Every row gives one point. Each copy is the shape, with its points in the same order, turned, moved and blurred by noise. Say if it was mirrored as well.
In the rows, 128 means zero.

Shape (6 x 2):
[[ 46 141]
 [144 112]
 [141 117]
 [127 192]
 [135 160]
 [133 124]]
Copy 1 (6 x 2):
[[149  52]
 [103 144]
 [105 139]
 [184 141]
 [149 143]
 [114 133]]
Copy 1 is: mirrored
Copy 2 (6 x 2):
[[ 56  89]
 [143 137]
 [136 135]
 [ 74 183]
 [106 167]
 [123 134]]
Copy 2 is: only turned
Copy 3, 6 rows:
[[ 71  67]
 [129 151]
 [124 143]
 [165  80]
 [151 111]
 [128 136]]
Copy 3 is: mirrored

Shape, 10 rows:
[[182 102 108  74]
 [167 166 133 109]
 [ 77 110 172  95]
 [162 104 121 169]
 [119  68 111 179]
 [151 145 154 110]
 [154 155 166 150]
 [151 119  90 142]
 [101 152 124  92]
 [114 169 180 116]]
Copy 1:
[[ 88 118 142 192]
 [ 63 159 136 134]
 [120 109  55 120]
 [101  98 173 107]
 [153  72 166 101]
 [ 70 133 112 124]
 [ 61 126 124  84]
 [120 129 169 128]
 [123 159  92 131]
 [ 78 145  77  92]]
Copy 1 is: mirrored
Copy 2 (10 x 4):
[[194  97 123 101]
 [175 167 116 127]
 [ 83 107  80 104]
 [130 122 181 134]
 [101  80 179 158]
 [137 150 123 105]
 [123 178 147 123]
 [157 119 154 159]
 [130 136  80 140]
 [101 182 101 110]]
Copy 2 is: only turned
Copy 3:
[[118 146  57 117]
 [ 71 157 118 126]
 [104  68 139  66]
 [153 146 143 149]
 [192 128 157 118]
 [ 81 124 124 124]
 [ 84 125 156 147]
 [140 171 129 114]
 [ 86 133 133  63]
 [ 58 102 158 106]]
Copy 3 is: mirrored
Copy 4, 10 rows:
[[211 149 176 146]
 [152 111 177 115]
 [116 191 113  98]
 [127 128 143 185]
 [112 163 108 200]
 [147 140 181 116]
 [ 96 123 171 117]
 [154 115 128 159]
 [151 138 113  82]
 [ 97 135 152  70]]
Copy 4 is: mirrored

Shape, 9 rows:
[[101 155  91 184 175  86]
 [ 95 146  88 124  83 109]
 [141 106 105 145 149 168]
 [ 69 115 184 137 161 106]
 [156  93 153 102 137 154]
 [166 161 116 174 151 114]
 [113 162 161 167 100 163]
 [162 120 186 147 102  91]
 [ 95 102  86 160 150 123]]
Copy 1, 9 rows:
[[134  88 151 161  57 156]
 [100 101 162 166 159 157]
 [112 136 109 132 115  85]
 [185  54 112 103 131 137]
 [141 151 107  90 155 105]
 [123 150 106 147  78 163]
 [117  94  61 157 148 146]
 [125 129  91  77 142 191]
 [111  93 151 134  95 107]]
Copy 1 is: only turned
Copy 2, 9 rows:
[[ 66  91 159 136 195 117]
 [ 85  99  88  90 147 165]
 [141 139 165 135 158 170]
 [151 106 134  87 171  62]
 [177 146 135 138 116 142]
 [ 83  97 185 144 127 139]
 [123 104 175  54 119 146]
 [147  63 137 124  83 114]
 [118 105 132 125 206 149]]
Copy 2 is: only turned
Copy 3:
[[108 100 165  48 164 116]
 [ 97 103  70  97 139 112]
 [ 73 148 152 136 144 148]
 [164 128 168 125 120  72]
 [117 144 141 169 108 159]
 [105 140 155  60 128 169]
 [102 187 115  87 103 103]
 [181 162 118 108 112 161]
 [ 93 113 145 112 183 114]]
Copy 3 is: only turned
Copy 4, 9 rows:
[[ 89  61  83 162 138  86]
 [110  85 109 148 141 188]
 [140 120 162 159 146 109]
 [ 81 134 103  84  97  97]
 [160 155 157 138  97 123]
 [106  95 122 205 102 101]
 [ 55 142 156 161 115 146]
 [105 113 143 148  33 139]
 [122  76 127 126 156 107]]
Copy 4 is: only turned
